Every row gives one point. Each copy is the shape, with its points in the same order, stretched, turned, moved and blurred by noise. Say if it was mirrored as well.

Shape:
[0.004 0.046]
[0.000 0.015]
[0.089 -0.002]
[0.016 -0.009]
[-0.051 0.011]
[-0.010 0.021]
[0.021 0.004]
Copy 1, 7 rows:
[0.016 0.071]
[0.008 0.035]
[0.081 -0.004]
[0.015 0.005]
[-0.049 0.060]
[-0.010 0.047]
[0.020 0.022]
Copy 1 is: only turned
Copy 2:
[0.046 0.013]
[0.018 0.006]
[-0.010 0.089]
[-0.009 0.014]
[0.025 -0.044]
[0.027 -0.006]
[0.005 0.023]
Copy 2 is: mirrored
Copy 3, 7 rows:
[-0.016 0.062]
[-0.008 0.027]
[0.090 0.037]
[0.012 0.008]
[-0.058 0.003]
[-0.022 0.029]
[0.019 0.021]
Copy 3 is: only turned
Copy 4 (7 x 2):
[-0.004 0.019]
[0.001 -0.011]
[0.086 -0.008]
[0.021 -0.027]
[-0.051 -0.023]
[-0.016 -0.005]
[0.023 -0.016]
Copy 4 is: only turned

Shape (6 x 3):
[0.005 -0.017 -0.006]
[-0.021 0.037 -0.026]
[0.042 -0.006 -0.062]
[0.028 0.058 -0.038]
[-0.037 0.008 0.017]
[-0.055 -0.027 -0.035]
Copy 1, 6 rows:
[-0.008 -0.018 -0.001]
[-0.029 0.036 -0.030]
[-0.007 -0.035 -0.070]
[0.005 0.032 -0.069]
[-0.028 0.029 0.026]
[-0.077 -0.012 0.004]
Copy 1 is: only turned
Copy 2, 6 rows:
[0.004 -0.021 0.004]
[-0.003 0.037 -0.029]
[0.062 -0.018 -0.043]
[0.050 0.053 -0.028]
[-0.045 0.007 0.018]
[-0.037 -0.036 -0.040]
Copy 2 is: only turned
Copy 3, 6 rows:
[0.017 0.007 -0.007]
[-0.043 -0.034 0.001]
[0.034 -0.052 -0.033]
[-0.019 -0.076 0.020]
[-0.031 0.026 0.012]
[-0.035 0.027 -0.054]
Copy 3 is: mirrored

Shape (7 x 4):
[-0.020 0.012 -0.042 0.041]
[-0.035 -0.007 0.036 0.053]
[0.025 -0.021 0.008 0.041]
[0.076 -0.018 0.013 0.024]
[-0.017 0.029 -0.032 0.020]
[0.010 0.070 -0.018 0.007]
[-0.020 0.054 0.004 -0.031]
Copy 1:
[0.004 0.030 0.021 0.052]
[-0.050 0.005 0.021 0.029]
[0.000 -0.018 -0.003 0.047]
[0.008 -0.037 -0.039 0.041]
[-0.002 0.045 0.017 0.023]
[0.003 0.058 -0.026 0.005]
[-0.024 0.059 -0.008 -0.055]
Copy 1 is: mirrored
Copy 2:
[-0.024 0.041 0.017 0.054]
[-0.030 -0.033 0.042 0.045]
[0.016 -0.008 0.016 0.004]
[0.048 -0.008 0.014 -0.057]
[-0.051 0.030 0.009 0.023]
[-0.064 0.044 0.036 -0.033]
[-0.086 0.021 -0.005 -0.016]
Copy 2 is: only turned
Copy 3 (7 x 4):
[-0.014 0.026 0.025 -0.038]
[-0.021 0.020 0.042 0.038]
[-0.017 -0.051 0.026 0.017]
[0.001 -0.091 0.032 0.028]
[0.016 0.029 0.014 -0.029]
[0.079 0.019 0.028 -0.020]
[0.070 0.040 -0.004 0.007]
Copy 3 is: mirrored
Copy 4, 7 rows:
[-0.027 -0.019 -0.013 0.027]
[-0.072 -0.003 -0.040 -0.038]
[-0.017 0.027 -0.055 0.002]
[0.027 0.087 -0.035 -0.003]
[-0.013 -0.019 0.020 0.020]
[-0.011 0.023 0.060 0.002]
[-0.001 -0.001 0.063 -0.031]
Copy 4 is: mirrored
